Rows are points. A path goes straight from each point to the next, and from the last back to the first. The post is the endless flat space through its rows: a point in 2 columns, a line in 3, a plane in 4, and so on, so that a path can go around it. How many times does the path go around the post? Going back the other way cancels.
(in the rows, 128 means zero)

Post:
array([[123, 102]])
Path:
array([[159,  42],
       [192, 121],
       [136, 135],
       [ 49, 114],
       [ 64, 168],
       [193, 169],
       [137, 144],
       [ 97, 122],
       [ 89, 141],
       [173, 147],
       [206,  97],
       [139,  62],
       [108,  64]])
Times around: 0

Post:
array([[155,  68, 138, 119, 194, 116],
       [ 76,  93, 133, 182,  79, 149],
       [199, 110, 150,  93, 189, 124],
       [179, 150, 107, 193, 134,  80],
       [194, 144,  80, 144, 139, 135]])
Path:
array([[185,  90, 113, 158, 182, 148],
       [189, 170,  74, 169, 137, 121],
       [ 54,  53, 133, 159, 179,  89],
       [135, 146, 161, 116, 191, 110],
       [120,  64, 168, 193, 199, 108],
       [131,  66, 144, 227, 176,  55],
       [186, 124,  95, 135, 216, 130],
       [115,  99, 102, 120, 167, 140],
       [145, 100, 171, 165, 183,  33],
       [128, 141, 112, 127, 146, 148],
       [191, 122,  98, 102, 193, 194],
       [132, 162, 197, 128, 173, 115],
       [181, 119, 110, 159, 186,  53],
       [243, 163,  71, 125, 118,  95],
       [219, 133, 145, 155,  67, 140]])
Times around: 1

Post:
array([[138, 121, 122,  97, 198, 189, 159, 104,  84],
       [199, 139, 102, 124, 111, 105,  60, 149, 128],
       [165, 155, 137, 128,  79, 140,  81, 190, 161],
       [184, 109, 126, 111,  71, 136,  96, 150, 118],
       [115, 156, 120, 113,  87, 128,  72, 151,  91],
       [135,  82, 214, 166, 121, 123, 174, 118, 149],
       [101,  86, 158, 148, 128, 114, 193, 145, 159],
       [130, 101, 187, 142, 169, 130, 222, 158,  88]])
Path:
array([[166, 101, 153, 143, 159, 196, 140, 131, 117],
       [196,  94, 102, 142,  23, 117, 182, 187, 117],
       [212, 115, 241, 105, 148, 171, 202, 120,  98],
       [170,  79, 220, 138,  94, 116, 187, 178, 121],
       [111, 125, 153, 112,  82, 122,  74, 134, 138],
       [155, 123, 177, 123, 142,  85,  73, 108, 146],
       [ 92, 121, 112, 130, 106,  56, 141, 209,  93],
       [199, 130, 123, 107, 163, 160,  88, 100,  13],
       [ 82, 139, 113, 146, 145,  93, 134, 123, 142],
       [173, 175, 166, 114,  95,  76, 126, 192, 144],
       [118,  73, 188, 149,  89, 101, 161, 109, 202],
       [180, 154, 128, 166, 168, 143, 143,  71, 149],
       [157, 126, 106, 157, 107, 101, 113, 185, 138],
       [107,  95, 101,  89, 128, 158, 127, 157, 104],
       [160,  89, 207,  71, 100, 173, 148, 160, 152],
       [ 74, 152, 186, 102,  70, 161,  94,  87, 127],
       [232, 101, 165, 112, 184, 184, 151, 145, 138],
       [118, 113, 185, 181,  68,  90, 125, 188, 115],
       [145, 158, 129, 156, 126, 150,  56,  79, 150],
       [191,  90, 145,  79, 126, 201, 172,  85, 106],
       [161,  96, 118,  77, 137, 144, 141, 135, 114],
       [133, 163, 143, 106, 110, 147, 136, 249, 102]])
Times around: 2
